Rows are points. The last column is the point's height on a tilted bowl or saddle (a function of degree 2), plus a little noise. Count its main directions that bend up, bend down and stay straight.

Points (10 x 3):
+2.53  +1.51  -1.94
+1.44  -2.35  -0.74
-1.18  +3.61  -3.62
+1.13  +1.15  -1.52
+0.76  +0.39  -1.04
+1.08  -1.27  -0.62
-0.79  -0.40  -0.52
+1.03  +0.06  -0.94
-2.10  +0.13  -0.54
-0.04  -1.64  -0.44
Directions: 0 up, 1 down, 1 straight

Points (16 x 4):
-0.45  -1.19  -0.11  -0.28
+2.48  -2.30  +1.60  +4.07
-1.94  +3.19  -0.34  +0.29
-0.14  -1.35  +1.86  +0.61
+0.60  -1.76  +0.96  +1.02
-0.74  +0.47  -0.36  -0.94
-2.08  -0.72  +0.43  -0.76
-3.10  -2.04  -0.49  +0.72
-0.50  +1.37  -0.03  -0.75
-0.58  -3.08  +0.53  +1.73
-1.48  +1.34  +0.80  -0.87
+0.52  +0.80  -1.66  +0.37
-0.57  -1.10  -2.94  +1.33
-0.67  -0.34  +1.25  -0.54
+1.05  -1.47  -1.20  +1.45
+1.33  +0.95  -3.23  +2.82
Directions: 3 up, 0 down, 0 straight

Points (21 x 5):
-0.49  +0.22  -1.86  +2.51  -1.26
+0.22  -2.02  -0.77  -1.50  -1.26
+1.18  +1.59  +1.91  +0.69  -1.06
+1.44  +1.13  +0.54  -0.47  -1.53
-1.57  +1.95  -2.76  +0.97  -0.18
+2.02  +2.25  +0.52  +1.27  -1.09
-1.10  -1.18  -0.23  -1.73  -0.33
-0.88  +0.86  +0.25  +2.50  -0.64
-0.67  +0.44  +0.77  +0.41  -0.01
-1.74  +0.45  -0.07  +0.17  -0.07
-1.51  +1.20  -0.85  -0.87  +0.57
-0.80  -0.63  -4.30  -0.74  +1.07
-0.69  -1.96  -0.14  -0.87  +0.54
-1.03  -1.74  -2.50  +0.08  +0.57
+1.70  +3.54  +1.47  +0.16  -2.12
-1.39  -2.46  -1.10  -0.54  +1.46
-2.41  +4.68  +1.46  +0.25  -5.36
-1.76  -1.26  -1.83  +1.68  +0.45
-0.10  -0.81  -0.79  +1.52  +0.90
+0.21  -0.34  +0.25  +0.24  +0.32
-0.99  +2.05  -1.16  -0.76  +1.06
Directions: 1 up, 2 down, 1 straight

Points (45 x 7):
+1.50  +0.94  -0.97  -1.02  -0.24  -1.84  -0.94
+3.11  -1.04  +1.53  -1.60  -0.02  -1.70  -1.00
+0.01  -2.45  +1.71  +2.02  -1.14  +3.32  -1.98
-1.06  +0.28  +2.46  +1.02  -0.80  +0.73  -0.90
-1.57  -3.74  -2.46  +1.63  +1.09  +1.67  -3.06
+0.44  +0.08  +1.87  -1.72  -2.04  -0.20  -0.94
-2.33  +0.23  +3.38  -2.84  +1.41  -2.35  -2.98
-1.15  +2.63  +0.10  +1.07  -0.22  -1.10  -1.47
+0.57  -0.31  -0.51  -2.92  -0.21  -0.41  -1.06
-0.39  +1.99  -0.17  -0.88  +3.27  -0.82  -1.96
-1.73  +0.11  +0.35  +0.25  -0.49  -2.85  -1.19
-0.31  +0.11  +1.23  +0.38  -0.42  -2.70  -0.67
+1.29  +0.67  +0.61  +0.22  +0.08  +0.26  -0.41
-0.89  -2.75  -2.43  +0.24  +0.32  -1.70  -1.66
+0.13  -2.57  -2.09  +2.10  +1.57  -1.96  -1.64
-0.84  -0.30  -2.46  -1.60  +1.63  +0.15  -1.63
-0.53  +0.48  -2.04  +1.63  +0.26  -0.72  -1.19
+1.08  +0.36  -0.49  -0.64  +0.84  -0.55  -0.51
-0.98  -0.52  -0.92  +0.88  +1.47  +1.10  -1.10
+1.54  -1.59  +2.07  -0.60  +0.23  +0.48  -0.45
-1.48  +1.55  +1.13  -0.41  -0.81  +2.12  -1.72
+0.53  -1.05  -2.31  -1.34  +1.44  +0.33  -1.23
-2.43  +0.17  +1.51  -2.22  +1.14  +0.81  -1.92
+1.19  -0.21  +0.64  +0.38  -1.62  +0.45  -0.48
-0.95  +0.19  +0.03  -2.32  +1.16  -0.91  -1.20
-2.41  +1.02  +1.50  +0.37  +3.68  -1.53  -2.60
-1.49  -0.79  +4.49  -0.76  -2.86  -1.18  -1.99
+0.97  +0.11  +1.53  -1.25  +0.60  +1.19  -0.79
+2.16  -0.51  +1.11  +0.45  +1.15  -1.62  -0.42
-0.85  +1.27  +1.19  +0.69  +2.31  -3.09  -1.69
-2.04  -1.77  +1.22  -0.70  +0.64  +1.77  -1.43
-1.41  -1.38  +0.52  +0.64  +0.17  -0.16  -0.62
+0.03  +2.63  +1.60  +0.80  +2.06  +0.41  -1.66
+1.51  +0.98  -3.16  +1.51  +1.46  +2.02  -2.29
-0.56  +2.34  -0.61  +3.45  -0.77  +0.64  -2.05
+1.12  -0.99  -0.14  -1.30  -0.02  -0.90  -0.41
-0.81  -0.55  +1.46  -2.86  -3.16  +0.09  -1.78
+1.75  +0.86  +1.06  +0.50  +3.67  +0.48  -1.57
-0.81  +0.99  +2.03  -1.00  -2.37  -1.71  -1.37
-1.54  -0.79  +1.13  +1.29  -0.83  +1.10  -0.96
-0.89  +1.08  -0.06  +0.81  +0.26  +0.67  -0.89
-0.55  +0.98  -0.29  +2.15  -0.55  -0.05  -0.93
+1.00  +2.45  +0.96  -0.33  -1.61  -2.30  -1.53
+1.23  +1.10  -1.65  +2.43  -2.27  -2.82  -2.02
+0.66  -1.09  -0.60  -2.98  +0.50  +0.36  -1.13
Directions: 0 up, 6 down, 0 straight

Points (63 x 9):
-1.44  -0.86  +0.13  +2.02  -2.14  -1.34  +1.24  +2.34  -2.07
-2.89  +2.30  -0.95  +2.15  -1.13  +1.96  -1.03  -0.84  -0.45
-0.84  +0.10  +0.56  -2.25  +0.89  -1.99  +2.28  +0.61  -0.85
-0.60  +0.24  -1.49  -0.56  +2.37  -0.45  -1.09  -1.76  -0.68
-1.29  +1.02  -0.10  -3.30  +0.96  -3.02  +0.28  -0.66  +1.32
+0.14  +0.63  -1.59  +1.11  -2.81  -0.54  -1.79  -0.73  +1.59
-0.89  -0.88  +0.83  +1.26  -1.10  -1.67  -2.30  +0.34  +1.35
+4.45  +1.64  -0.59  -0.75  +0.88  -1.48  +0.04  +0.62  +0.54
-1.22  +0.59  -1.61  -1.93  -0.44  -1.19  +2.43  +3.00  -2.52
-2.05  -0.02  +1.06  -0.71  -1.26  +1.17  -3.09  -0.14  +1.88
-0.39  +1.51  +2.42  +1.26  -0.15  +2.78  +1.55  +3.55  -5.11
-1.06  +1.61  -1.34  +0.32  -1.03  +0.49  +0.23  +0.40  -1.16
+1.13  -1.60  +0.47  -0.17  -1.02  -0.34  -3.95  +0.47  +3.11
-1.81  +1.68  -1.69  -2.43  +0.70  +2.38  -0.72  +0.17  -0.02
-0.69  +0.54  -0.13  -0.44  -0.99  +0.01  -1.53  +1.35  +0.24
+1.16  +0.87  -0.34  +0.80  +2.44  -2.59  +0.59  +2.99  +0.41
-0.94  +0.88  +0.05  -1.77  -1.12  -1.06  +0.60  -2.10  +0.18
+0.86  -3.27  -0.10  -0.66  -1.01  -1.78  +0.05  -0.10  +1.23
-0.96  +0.80  -1.20  +0.49  +0.09  +1.00  +1.58  -2.56  -1.20
+1.88  +0.59  +0.33  -1.73  -0.34  +1.55  +0.67  +0.11  -0.83
+0.12  +0.04  -0.14  -1.12  +0.13  -0.53  +1.93  +0.79  -1.39
+3.79  +0.04  +1.74  +0.02  -1.42  -0.11  -0.59  +0.99  -0.13
+0.29  +0.66  -0.71  +1.81  +1.48  -0.56  +1.58  +2.17  -1.51
+0.26  +0.78  +1.67  +2.10  +0.71  +0.05  +2.42  +2.78  -3.20
-4.56  -0.85  -1.44  +1.61  -0.23  +0.94  -1.91  +2.08  +0.00
+0.85  +2.04  -0.10  +0.27  +0.03  +2.56  -0.66  +0.81  -1.06
+0.76  -0.62  +1.42  +0.70  +1.33  -0.75  -1.67  +1.01  +0.57
-1.27  -0.89  +0.86  +1.13  +5.02  +1.01  -3.09  +0.58  -0.46
+1.48  -3.43  +0.50  -0.14  -2.14  -2.69  +2.28  +0.72  -0.33
+1.05  +0.12  -1.96  -0.14  -0.12  -0.26  -0.87  +0.01  +0.33
+0.68  +1.10  -0.56  -0.58  -0.91  -0.40  -2.68  -1.10  +1.28
-0.95  -0.83  +0.25  -1.30  +2.55  -2.98  +0.11  -2.64  -0.93
+1.68  -1.02  +1.27  -0.26  -1.61  +1.22  -2.24  +0.45  +1.45
+1.11  +2.95  +2.71  +0.49  +0.56  +0.18  -0.10  -0.41  -0.24
+0.96  +3.00  -0.05  -1.54  -1.54  +4.15  +1.23  +1.26  -3.46
-2.52  +0.76  -0.28  +0.00  +1.27  -1.28  +2.19  +0.47  -2.45
+2.69  +0.00  -0.55  +0.87  -0.32  +0.81  -0.26  +2.63  -0.48
-0.71  -0.20  -1.39  +2.11  -1.01  +4.18  +1.28  +0.28  -0.45
+1.77  -0.85  -2.18  -0.31  +0.88  -1.92  +1.54  +0.29  -0.14
+1.23  -0.03  +1.14  +0.33  +0.41  -2.60  -2.74  +0.75  +1.75
+0.47  -0.12  -0.18  +1.20  -1.43  -0.13  +0.68  +1.60  -1.19
+1.67  +0.22  +1.74  -1.85  +2.17  -0.34  -0.99  -0.83  +0.57
-2.03  +0.79  -0.81  +0.73  -1.91  -1.76  -0.11  +0.22  -0.26
+2.36  -1.04  -2.15  -0.04  +0.34  +0.41  -0.35  +1.00  +0.56
+1.49  -2.33  +1.05  -2.48  +0.21  +0.53  +0.75  -1.33  +0.85
+0.10  +0.61  +1.36  -1.11  -2.41  +1.05  +3.15  +1.21  -3.49
+1.08  +0.50  +3.32  -1.88  +1.24  -0.76  +0.64  -0.10  -0.05
+0.92  -2.05  -0.32  +1.68  +1.82  +2.31  -1.67  +2.62  +2.05
+1.24  +2.00  +1.39  -1.20  +0.02  -1.88  +0.52  -0.85  +0.14
-0.13  +1.16  -3.67  -0.82  -2.49  +3.03  +0.93  +0.33  -1.38
-1.55  +0.40  +1.40  +0.23  -1.08  -3.43  +0.04  -0.62  +0.06
+2.00  +0.26  -1.45  +0.41  +0.73  -0.45  -2.28  -1.02  +0.65
-0.64  +0.83  +1.16  -2.40  +0.29  +1.24  +0.77  +0.48  -0.92
+0.36  -0.48  +0.63  -1.59  -1.36  +1.68  -0.40  +1.25  -0.27
-0.30  -1.68  +0.10  +0.72  -1.05  +0.04  -2.17  -0.91  +1.76
-0.83  -0.20  -0.73  -0.57  -2.53  +0.69  +1.22  +1.83  -1.94
-0.72  +3.17  -0.70  -1.64  +2.49  -0.05  +0.83  +1.06  -0.91
-1.15  -1.02  +1.04  +1.08  -3.39  +1.72  +1.84  -0.34  -0.01
+1.10  +0.97  -0.08  -1.76  -0.68  +1.12  +0.36  +1.53  -1.37
+1.20  +0.07  -0.34  +1.36  -0.65  +1.19  +0.04  +0.31  -0.33
-0.69  -2.33  +1.10  -1.89  -0.11  +2.27  -1.25  -1.74  +2.30
-2.41  +3.13  +0.10  +1.31  -0.02  +2.99  -1.97  +0.06  -1.10
+2.30  -0.93  +1.74  +2.58  +0.51  -0.35  +0.86  -4.07  +0.48
Directions: 4 up, 2 down, 2 straight

Points (65 x 9):
+1.20  +1.59  -0.18  +0.01  -0.96  -2.45  -4.53  -3.30  +0.46
+0.04  -0.17  -0.82  -0.59  +0.45  -0.25  -0.19  +1.10  +0.47
-2.32  +2.36  +0.17  +1.97  +0.19  -0.61  +0.46  -0.41  +0.40
+0.47  -0.15  +1.18  -0.94  -0.80  -1.29  +0.73  +1.20  +0.19
-1.62  +1.68  +1.01  +2.67  +0.93  -3.19  +0.13  +1.17  +1.05
-0.56  -0.67  -1.77  +0.25  +0.57  +0.89  +0.61  -0.13  -0.04
+1.45  -0.82  -0.24  -0.22  -0.42  +1.67  +2.90  -0.60  -0.96
-1.49  +0.27  -0.50  +0.75  +0.20  -0.51  -0.04  +0.98  +0.35
-2.90  -1.76  +0.13  +1.47  +0.12  -1.10  -1.15  +0.60  +1.58
-1.96  +3.77  -0.78  +0.43  -0.66  +0.07  -1.36  +2.36  +2.91
+0.05  -1.42  +1.03  +0.42  -3.27  -2.31  +1.00  +0.32  +0.85
+1.92  +1.60  +0.29  -1.45  +1.61  -0.56  +0.93  -1.42  +0.68
-3.17  -0.74  +0.90  +2.42  -0.09  +2.47  +0.66  -1.89  +1.03
+1.33  +3.34  -1.20  -2.25  +0.68  -0.41  -2.81  +1.05  +4.52
+1.91  -0.50  +3.38  +1.55  -0.65  +1.16  +0.50  +3.53  +2.56
+1.58  +3.11  -3.22  +1.07  +0.90  -0.53  +0.50  +1.13  +2.83
+1.14  +1.09  -0.95  -0.79  +0.64  +2.53  +1.72  -0.07  -0.61
+0.34  -0.20  +0.75  -0.94  -0.07  +0.20  +0.46  +1.63  -0.25
-0.94  +2.31  +1.63  +0.44  +2.01  +1.03  +0.83  +0.56  +0.24
+1.18  -1.65  -0.25  +1.80  +0.46  +0.99  +1.18  -0.45  +0.20
+0.07  -3.99  +0.86  -0.85  +1.06  -1.10  +1.77  +0.74  +2.05
+0.55  +1.56  +1.44  -0.02  -0.75  -3.67  +0.29  +2.09  +1.31
+2.26  +0.65  +0.55  -0.92  -0.51  +1.69  +2.82  -0.36  -0.60
+2.22  -1.07  -0.45  +3.25  -0.11  -0.87  +1.85  +1.22  +1.21
-0.74  -0.12  -1.25  -0.15  +0.13  -0.61  +0.14  +2.32  +1.09
-0.12  -0.41  +1.84  -3.18  -0.02  -2.50  +0.49  +0.06  +1.53
+1.68  +1.59  +0.34  +0.36  +0.69  -1.83  +2.81  -0.12  -0.08
-2.19  +1.09  -1.45  -1.95  -2.60  +0.22  +1.83  +0.25  +0.80
+1.46  +0.61  +3.37  -1.14  -0.49  +2.04  +1.76  +1.21  +0.13
+2.41  -0.19  -3.17  -2.30  +1.01  -2.17  +1.36  -2.79  +2.75
-1.65  +3.72  +3.69  +0.58  -1.70  -3.21  +1.21  +0.47  -0.24
+1.37  -0.09  +0.28  +0.58  +0.40  -1.65  -1.01  -0.78  +0.05
+2.28  -2.32  +0.47  +1.35  -0.69  +1.32  -1.28  -3.37  +1.42
+3.01  -1.67  -4.05  -0.08  -0.63  -0.17  -0.59  -0.04  +2.98
+1.14  +0.24  +1.73  -1.01  +0.15  -1.81  +1.06  -2.94  -0.74
+1.43  +2.09  +2.63  +1.49  -0.17  -0.90  +2.19  -1.38  -1.85
+0.60  -2.03  -2.11  +2.17  +1.69  -1.38  +0.38  -1.24  +2.41
-0.43  -0.49  +0.39  +2.02  -0.05  -1.21  -0.37  -0.39  -0.09
+0.88  -0.20  -0.43  -0.63  +1.51  -2.49  +3.05  +2.29  +3.13
+0.64  -1.94  -0.72  -0.33  +0.07  +1.47  -0.87  -1.79  +0.58
+0.69  -2.06  +1.32  -1.45  -1.60  -0.47  -1.40  -0.28  +1.20
-1.72  -1.38  -2.69  +0.59  -0.86  -0.56  +1.20  +1.60  +1.74
-0.66  +0.90  -0.45  +2.97  -1.27  +0.77  -1.60  -2.27  +0.06
+0.08  -1.63  +0.91  +2.02  -0.07  +2.14  +1.78  -2.31  +0.09
+3.70  -0.37  -0.54  +0.00  -1.12  +1.93  +1.77  +2.05  +0.97
-2.25  +1.04  -0.53  -0.36  +0.40  -0.35  -1.28  +0.26  +0.62
-1.18  +2.62  +1.94  -0.04  -0.68  +1.80  +2.48  +0.92  -0.16
-0.24  +1.62  +1.44  -0.67  -0.18  +2.67  +0.32  +1.25  -0.88
+0.25  -0.93  -0.02  -1.13  +1.03  +1.09  +0.83  +1.83  -0.67
+0.68  -0.03  -0.13  +2.95  -0.94  -0.69  +0.87  -0.20  -0.67
+1.68  +0.46  +1.92  -2.23  -0.72  +1.89  -3.90  +1.68  +3.57
-0.94  -0.90  -0.86  -0.42  +1.09  -0.87  -2.76  -0.68  +2.13
+1.90  +0.50  -0.09  +2.06  +1.23  +0.01  -0.88  +0.96  +1.79
-0.53  +1.51  -0.71  -0.14  -0.81  +1.52  +0.53  +0.52  -0.52
+1.92  -0.15  -0.81  -1.38  -0.79  -3.25  -1.01  -0.66  +1.54
-1.34  +1.14  +0.64  +1.04  +1.42  +2.16  +0.86  -1.30  +0.06
+0.35  +3.76  -0.93  +1.34  -0.72  +1.11  +1.17  +0.44  +0.44
-0.98  -0.74  +0.56  -1.32  -1.28  +0.03  -1.87  +1.09  +0.39
-0.04  -1.53  +0.53  +0.80  -1.01  -1.55  +1.28  +2.37  +1.44
-1.41  +1.10  +0.20  -0.72  -1.09  -1.00  -0.50  -0.14  -0.14
-1.90  -2.46  +0.25  -0.66  +3.12  +1.69  -2.62  -0.24  +0.95
+0.21  -1.41  +0.20  -0.95  -0.26  -2.78  +0.29  -1.33  +0.84
+0.46  -1.92  +0.36  -1.83  +1.81  +2.75  -3.39  -2.39  +3.35
+0.01  -0.85  +1.94  +0.10  +2.23  +0.40  -1.39  -0.15  +0.72
-0.87  +1.52  +0.80  -0.95  -0.58  +0.26  +0.30  -1.98  -0.83
Directions: 6 up, 1 down, 1 straight

Points (67 x 9):
+1.61  -1.56  +0.00  +0.54  -0.48  +0.74  -1.01  -1.51  +0.06
-1.05  +0.65  +0.52  +0.21  +0.36  +0.86  -0.05  -1.77  -1.07
-0.22  -1.40  +0.07  +0.59  -1.40  +2.10  -0.48  +1.44  -0.82
+1.51  -1.77  +2.20  +2.00  +0.77  -0.98  -0.23  -1.92  +1.45
-2.63  -0.05  -0.96  +0.29  -0.97  -0.82  -2.29  +0.95  -0.88
+0.17  +1.19  +2.98  -2.16  -0.19  -0.01  +2.52  +0.03  +0.56
+0.99  -2.63  +2.01  -1.08  -1.15  +2.57  -0.63  +2.04  +1.71
+2.56  -1.56  -2.33  -0.77  +0.59  -4.12  -0.33  -1.30  +5.78
-1.86  +1.75  +0.57  +1.76  +1.02  +0.72  -1.72  +1.15  -0.64
-2.03  -0.15  +0.51  +2.58  -1.87  -2.59  -0.62  -0.55  -0.37
+0.80  -0.49  -0.64  -0.95  -0.94  +1.14  +0.65  +0.72  -0.16
-1.19  +0.54  +1.39  -0.44  -0.89  -1.30  -0.74  -1.39  -0.09
-1.99  -0.23  +1.79  +2.00  -1.23  +0.13  +0.43  +0.90  -1.44
-0.57  -1.89  -2.68  -1.97  +0.48  -0.66  +1.01  +2.45  +1.91
+2.70  +0.17  +0.08  +1.33  +0.84  +1.54  +1.18  +0.08  +1.26
-3.30  +1.28  +0.43  +0.00  +3.23  +1.00  -2.06  +2.02  +0.99
+0.14  +0.06  +0.65  -0.17  +2.17  +1.05  -0.35  +0.32  +0.64
-0.35  +2.61  -0.86  +0.27  -1.19  +2.03  +0.32  -1.60  -1.50
-0.21  +0.56  +0.68  -0.50  -1.41  -1.39  -0.77  +4.46  +0.85
+1.21  -0.13  +3.26  +1.40  -0.10  +1.91  -0.43  +2.41  +1.06
+1.70  +2.14  -0.62  -0.25  +1.00  +0.47  +1.48  -0.65  +0.33
+2.10  -0.23  +0.61  +1.90  +0.72  -0.40  -0.20  -0.67  +1.45
+0.86  +0.78  -0.58  -0.98  -1.24  -0.78  -0.99  -0.60  +0.23
-0.07  +0.05  +0.34  +0.50  +0.89  +2.78  +0.42  +1.62  -0.18
+0.57  +0.81  +1.01  +1.07  +0.43  -0.25  -0.01  +1.88  +0.55
+2.24  +0.62  -0.38  -2.22  +0.00  +1.23  +3.21  -0.18  +0.69
+1.60  -1.09  +0.69  +0.82  +1.59  +1.94  +0.58  +2.01  +2.15
+0.92  +1.10  -2.60  +0.87  +0.29  +0.74  +1.00  -0.47  +0.01
+0.20  -0.30  -1.34  +0.96  -0.55  +1.66  +2.26  -2.79  -1.11
-0.14  +0.30  +0.37  -1.14  -0.31  -1.18  -0.76  +0.37  +0.56
-0.18  +0.31  -1.33  +0.82  +1.56  -3.05  -0.12  +1.59  +3.02
-1.78  +0.92  +4.14  +3.43  -0.43  +1.13  -2.93  -2.94  -1.25
-2.49  -0.58  +0.61  -1.21  +0.81  +1.01  -1.16  +0.02  -0.45
+0.56  -0.94  -1.26  +1.29  +1.67  +1.22  +1.41  -0.01  +0.80
-2.25  -1.49  +2.12  -0.24  -3.18  -0.52  -0.12  -1.79  -0.86
-1.65  -0.25  -0.78  -0.02  +1.42  +1.24  -1.13  +0.00  -0.69
+1.27  +1.46  -2.42  -0.39  -0.71  +2.77  +1.97  +0.66  -0.81
-1.30  -2.93  +0.39  -0.23  +2.04  +0.93  -1.73  -0.41  +0.86
+0.52  +0.40  +0.74  +2.43  +0.41  +1.37  +1.14  -0.39  -0.28
-1.77  +2.67  +0.61  +1.01  -1.96  +2.46  -1.62  +0.42  -1.98
+2.86  +1.35  -0.03  +0.42  -0.59  +0.04  -1.70  -1.86  +0.28
+0.17  -1.65  -0.12  -1.44  +1.91  -1.17  +1.92  -1.49  +1.90
-2.24  -0.93  -2.56  +0.90  +1.19  -0.98  -0.35  -1.86  +0.27
-1.58  -0.18  +3.21  +0.66  +0.29  -1.96  -2.30  +0.10  +0.73
+3.31  -0.84  +1.04  -0.65  +0.52  -0.69  -0.29  -1.51  +2.03
+1.50  -0.83  -1.06  -2.15  +0.16  +0.35  +0.60  +0.28  +1.14
-0.15  +1.47  -0.30  +1.93  +1.21  +1.49  +0.10  -3.02  -0.66
-1.95  -1.33  -2.43  +3.12  -2.61  +1.52  +0.87  +0.22  -2.20
+0.95  -2.14  +1.14  +0.97  -0.52  -1.38  +0.73  -0.18  +1.40
-1.01  -3.59  +0.98  +1.42  -0.46  -1.13  +1.12  +0.37  +0.90
+1.30  -3.66  -0.75  -1.08  -1.01  -0.22  -2.26  +0.30  +1.96
+2.06  +1.12  -2.26  +0.38  +3.25  -1.56  +0.36  +0.62  +4.00
-0.71  -1.19  +3.17  +2.02  +0.14  -2.02  +3.01  +0.47  +0.94
-0.11  -1.79  +2.98  -2.14  -1.39  -2.06  +0.38  -2.37  +1.70
-0.13  -0.20  +0.77  -2.80  +0.75  -2.03  -0.33  +1.36  +2.59
-0.49  -0.82  -0.78  -0.65  +3.53  +1.36  -2.45  -1.51  +0.93
-1.93  -0.50  +2.76  -0.53  +2.82  +1.34  +3.74  +0.72  +0.85
-0.02  -0.51  +1.19  +3.21  +0.30  -1.45  +1.98  -1.92  +0.74
-2.17  +1.26  +1.29  -0.38  +1.21  -0.05  +1.60  +2.00  +0.01
+0.90  -0.42  -1.27  +0.96  +1.55  +1.46  +2.77  +0.99  +1.06
-1.73  -0.70  -0.77  +0.69  +1.28  +0.43  -0.39  +0.39  -0.34
+0.53  -0.32  -1.10  -2.07  -0.86  -0.79  -1.76  +1.28  +1.00
-0.06  -0.98  -2.21  +1.22  -0.27  -1.96  -0.60  -1.07  +1.24
+0.23  -0.39  +2.91  -1.13  -1.04  +4.03  +0.75  +2.76  +1.16
-1.52  +1.09  +1.15  -1.59  +1.76  +0.27  -0.07  -0.43  +0.35
-0.69  -1.83  -0.20  -2.19  +3.09  -2.37  +3.46  -1.77  +3.41
+0.01  -2.49  -0.19  +0.91  -2.01  -3.27  +2.48  -1.13  +2.08
Directions: 4 up, 0 down, 4 straight
